Each wall is flat, endless, passes through zero and stands at right angles to its row. A trip goes straight from one point to another. Which walls does it cross, in order?

Walls:
(1): [-29.9  -7.3]
(2): [29.9  3.5]
(3): [-18.1  -5.5]
(4): [ 22.4 -28.4]
(5): [-26.1   8.2]
(6): [-3.5 43.8]
(7): [28.7 -5.7]
(8): [-15.7 -11.6]
Trips:
[  9.8 -25.6] to [-19.8  -2.7] => 3, 1, 2, 7, 5, 4
[ 35.2 -26.1] to [25.7 18.2] => 6

Walls:
(1): [  3.2 -17.3 -10.2   3.3  45.1  33.1]
(2): [ 26.9  -6.2 -32.3  -6.2   9.3  10.6]
(3): [ 18.6   8.2  -6.5  13.9 -13.9 -10.6]
(4): [-10.4 -34.9 -17.6  16.2  -0.6  -9.4]
Trips:
[ 10.5  13.4  -3.5   1.0 -25.9  11.4] to [ 37.3   3.8 -15.1   0.9 -15.9  -0.4] => none
[ 34.3 -36.7   4.9 -33.3  -0.5   7.7] to [-20.6 -39.0  14.4 -10.8  15.8   5.1] => 2
[-21.1  -8.3 -15.3  19.8  22.7 -13.9] to [ 10.6 -12.2  23.3  13.9   5.5 -24.5] => 3, 1
[ -4.6  13.0 -19.9  40.8  12.5  26.0] to [ 32.2 -20.1 -15.1   1.6  11.8  12.4] => none
[32.1 49.8 -7.5 -2.2  4.3 22.3] to [-51.0  -9.4  25.1  -6.6  -9.0  49.3] => 3, 2
[ 33.7 -29.2  27.8  15.2  -6.4   8.2] to [-31.2  33.7 -34.2  27.3 -30.3  -8.3] => 1, 2

Walls:
(1): [-14.1   3.6   0.3 -16.8 -22.8  -2.3  13.5  19.1   3.8  -6.7  12.2]
(2): [ 15.9 -24.2  34.5 -27.1 -17.9  32.8   0.8  -1.3  19.0   6.7 -21.4]
(3): [-22.5 -46.1 -13.4  18.8  33.6  40.3   0.0 -23.5   4.0  -8.7 -45.8]
(4): [ -2.5  -8.3  10.6  31.0  -9.5  -2.8   5.0   0.5  22.2 -21.0 -10.9]
(5): [ 17.8   5.8  11.8  13.2   3.6 -21.6  -1.3  18.5   7.7  31.3  -4.8]
(6): [-62.3  -7.9 -21.3   9.6 -18.8 -14.6  25.8  11.1   2.4 -18.7  13.1]
(7): [ -1.6   8.4 -21.0  38.4 -10.7 -11.3  -3.1 -38.6  -0.5   9.8 -20.7]
(8): [  8.1 -31.4  11.2   4.1 -35.7  10.3 -15.3 -31.6  -1.4 -11.8 -24.7]
(9): [ 10.3  11.9 -31.2 -14.4  -7.3  -7.5  -2.1  19.9  10.3 -18.8   9.1]
Trips:
[-38.9  -1.9 -15.1  35.5   1.7 -35.1 -34.8   3.9 -23.3  13.8  39.7] to [ 41.3  16.4   3.4 -38.7   4.5 -24.2  50.6 -28.2  11.9 -22.4   7.6] => 9, 1, 5, 7, 6, 2
[ -7.6 -17.8 -32.0  21.0 -26.0  -2.4 -17.0 -12.5 -45.1  20.4 -16.0] to [  6.9  14.1 -40.7  13.8 -33.1 -36.1  30.5   3.1  -1.4  -9.6  14.6] => 9, 3, 1, 5, 4, 8
[-33.4  27.6   7.5   5.9   7.7 -43.0   3.2   0.0  11.8 -13.6  25.7] to [ 16.3   4.9 -76.1  -6.8  32.6  22.7 -27.0  24.6 -13.1  23.3 -21.4] => 4, 1, 3, 6

Walls:
(1): [-10.0  27.6   8.8 -12.6  28.2 -25.3 -10.3 -18.9  16.2   7.6  17.5 -14.4
  22.0 -19.4]
(2): [ -7.1  -3.3  -8.9 -16.7   6.4 -21.2 -34.8  36.3   5.4 -18.7  -5.1 -13.5
  -1.7  -2.7]
(3): [  6.7 -17.2 -43.1  -3.8  -3.3  12.4 -39.5 -18.0   6.6   2.2  -5.8  -2.8
 -41.9 -25.4]
(4): [-13.1  35.1  12.1 -32.8 -13.2 -18.1  -4.3 -12.7  19.7   8.4 -24.5   6.3
 -19.0  -4.6]
(5): [-19.8   9.9  26.0  12.3  -7.4   4.5 -35.9   7.5  31.8  -6.3 -11.5  -6.0
   7.1   2.5]
(6): [ 17.8   7.0  16.3  12.8 -10.4  11.7 -10.3 -29.4  11.9  -3.8  12.0  13.6
  56.8  -7.6]
(7): [ -3.9  29.5   2.4  -4.4  12.6  -9.0  -1.4 -18.7  22.4  22.8  -0.8  10.3
   2.0   6.8]
(8): [ 30.9 -12.5  12.2  -4.2 -11.4  20.8  39.0  54.8  43.0  -3.8  -9.1 -26.1
  -2.6   4.9]
Trips:
[ -9.1   0.0  44.3  -2.7  18.2 -41.0  12.4  -8.7   9.5  12.1 -18.8 -19.3
  10.2  -6.3] to [  2.8 -24.0  -8.3 -30.5  40.8   3.8   2.9  49.2  -3.0 -34.4  -1.3   3.8
  15.0 -27.0] => 6, 7, 4, 5
[  9.3   4.2  -9.5  -1.2 -15.0  20.3  18.0  14.8 -25.9 -35.2  18.0 -11.9
 -16.3 -17.6] to [  5.8  24.6 -21.9  -5.3 -13.9   6.6  14.1  43.0 -21.4   9.1  -6.9 -11.6
 -46.0  11.8] => 4
[  2.3   0.7  15.4   9.2 -21.5 -23.4  -7.9 -29.6 -12.1  -0.3  38.7 -30.5
   0.5 -15.9] to [ 14.1 -37.6  32.4  31.7 -26.6 -40.4   0.6  15.4  32.3 -35.3 -10.0  -8.2
  -2.9 -14.1] => 5, 3, 2, 8, 1
[ 26.2 -11.5  13.2 -44.6 -34.7  -1.6   3.4  40.2  14.7 -11.6  -8.9  -5.1
   2.6  -3.7] to [ 18.2 -29.8  -1.7  29.6 -41.9 -32.7  -6.4  -7.8  -3.5  -2.9 -11.3  20.9
  31.5  32.4] => 6, 4, 2, 8
[ 24.4 -13.4  -1.8 -26.0  -1.4  -5.0 -12.1 -15.8 -14.7 -19.3   0.0  14.2
  37.1  14.7] to [ 12.7 -11.7   6.5  21.6  15.3  32.4   8.2  -2.8  33.2  15.4 -21.5 -14.4
 -23.0  -0.1] => 1, 2, 8, 3, 5, 7, 6

Walls:
(1): [  3.4 -18.7  27.8  10.2 -32.2  -0.1  50.0 -30.0 -17.9 -15.0 -14.1 -27.9
 -11.0   9.0  -7.4 -17.9  45.6  -9.6   0.7 -16.2  -3.2 -11.0 -10.9   0.0]
(2): [ 15.3  12.2 -16.8  -5.7  29.8   6.1  16.4  10.0  20.3   4.5 -12.5 -12.4
 -16.2 -30.3  22.6  12.6   1.5   5.5  -9.7  34.5  14.7   4.0  20.2  11.7]
(3): [ -4.2  -7.8  16.9   8.6   5.1  -7.5  -2.9 -10.7  57.0  19.1  -9.0   9.2
   4.1  -7.9   1.5  24.9  -9.6  25.5 -12.0  -1.6  -3.0 -14.9 -12.0 -21.0]
(4): [ -0.3  25.5  11.4 -19.6  15.1  16.1  40.5  23.8  20.1 -11.4  -1.0 -13.3
 -43.4 -23.0  -7.0  -7.1   0.5 -31.1  32.5 -19.0  11.4   8.7  -4.2  -0.5]
(5): [ 18.8  50.2 -22.5   1.2 -20.4 -12.9   9.9   6.9   6.6  21.0 -26.1 -41.7
 -32.4 -14.4 -13.0   6.5  35.8 -16.0 -40.7  21.9 -18.2  -9.9 -15.4 -35.4]
(6): [-24.8  17.5   2.2  15.2 -17.2 -12.6  -5.9 -29.2  18.2   7.6  59.2  27.9
  -6.7  -0.6  17.6  14.3  27.5 -12.9  -1.1  -3.5  -2.7  13.8  14.3   6.8]
Trips:
[ 17.6 -20.6  18.8   5.6   4.8  -4.6  10.8  30.8  -0.9 -10.0 -27.5 -22.7
 -10.2 -18.9   6.2  16.5   5.2   6.7 -15.3  19.0   2.7 -59.9  27.3  19.6] to [ 23.4  19.9   0.6  18.6  21.8  24.2  12.7  11.6  24.8   4.1  -7.1  13.9
  14.3 -11.9   0.2  -2.3  20.2  23.5   5.2  21.4  12.7  -8.1   7.5 -10.4] => 1
[  1.2  20.4  17.8   1.0 -12.8 -28.1  18.4  -8.1   3.5  12.9  10.9  -0.4
   6.9 -21.3   0.5   4.4  14.5  12.7 -12.5  44.3 -16.3 -30.7 -12.3 -14.9] to [-11.6 -19.5  37.5  -3.4   8.6  20.4 -22.2  17.5 -14.8 -17.9  18.0 -22.7
   1.2 -13.5 -20.3  -3.2  11.9 -10.1  25.7 -15.2 -27.4  38.3   0.3 -50.6] => 2, 4, 3, 6, 5
[-18.0 -14.4 -12.0  30.1  -9.0  -9.8  37.9 -31.3   4.1 -16.1  -9.3  17.5
  32.2 -31.2  -1.7  -9.1  51.2  13.4  14.7  13.9 -35.1  -5.8 -26.8  -7.3] to [-41.4   7.7  13.7  37.9 -11.1  65.6 -13.4 -19.4 -14.7  -1.3 -35.4  32.8
  31.7  14.9   4.7 -25.6  26.5 -29.7  18.5  17.3  -0.6   6.3 -14.4   5.6] => 5, 3
[ -4.6  13.9  -6.7 -40.2  -2.2  -2.8  41.1   3.9  14.5  24.2 -25.4  38.3
 -22.5 -30.9   0.3  14.3 -17.1  -3.9  17.5 -30.2 -17.4  -5.4 -24.4  24.0] to [ 30.1  -2.5  -2.4 -19.4 -17.2  -0.8  29.4 -15.2  -7.5  21.3 -30.7 -20.4
  12.6  -0.8 -28.3  16.0   0.6   2.9  -2.1  22.6  -4.8  10.3   7.9   9.1] => 1, 3, 4
[-23.4  -6.2   1.7  -5.5  33.0  -9.0  28.0  -4.0  16.4   2.8 -16.6  24.9
  -1.5  11.3   4.7  38.3   4.7  10.9   5.6  22.3   0.7  27.5  -7.6   3.9] to [ 16.9   6.8  -8.7  12.0 -37.2  25.4  -3.2 -12.5  15.2  21.3  19.0   7.3
  -4.1  29.6  24.5 -17.1  19.4  25.4  35.2  49.8 -30.1  -9.5  13.4 -29.5] => 4, 5, 1, 2
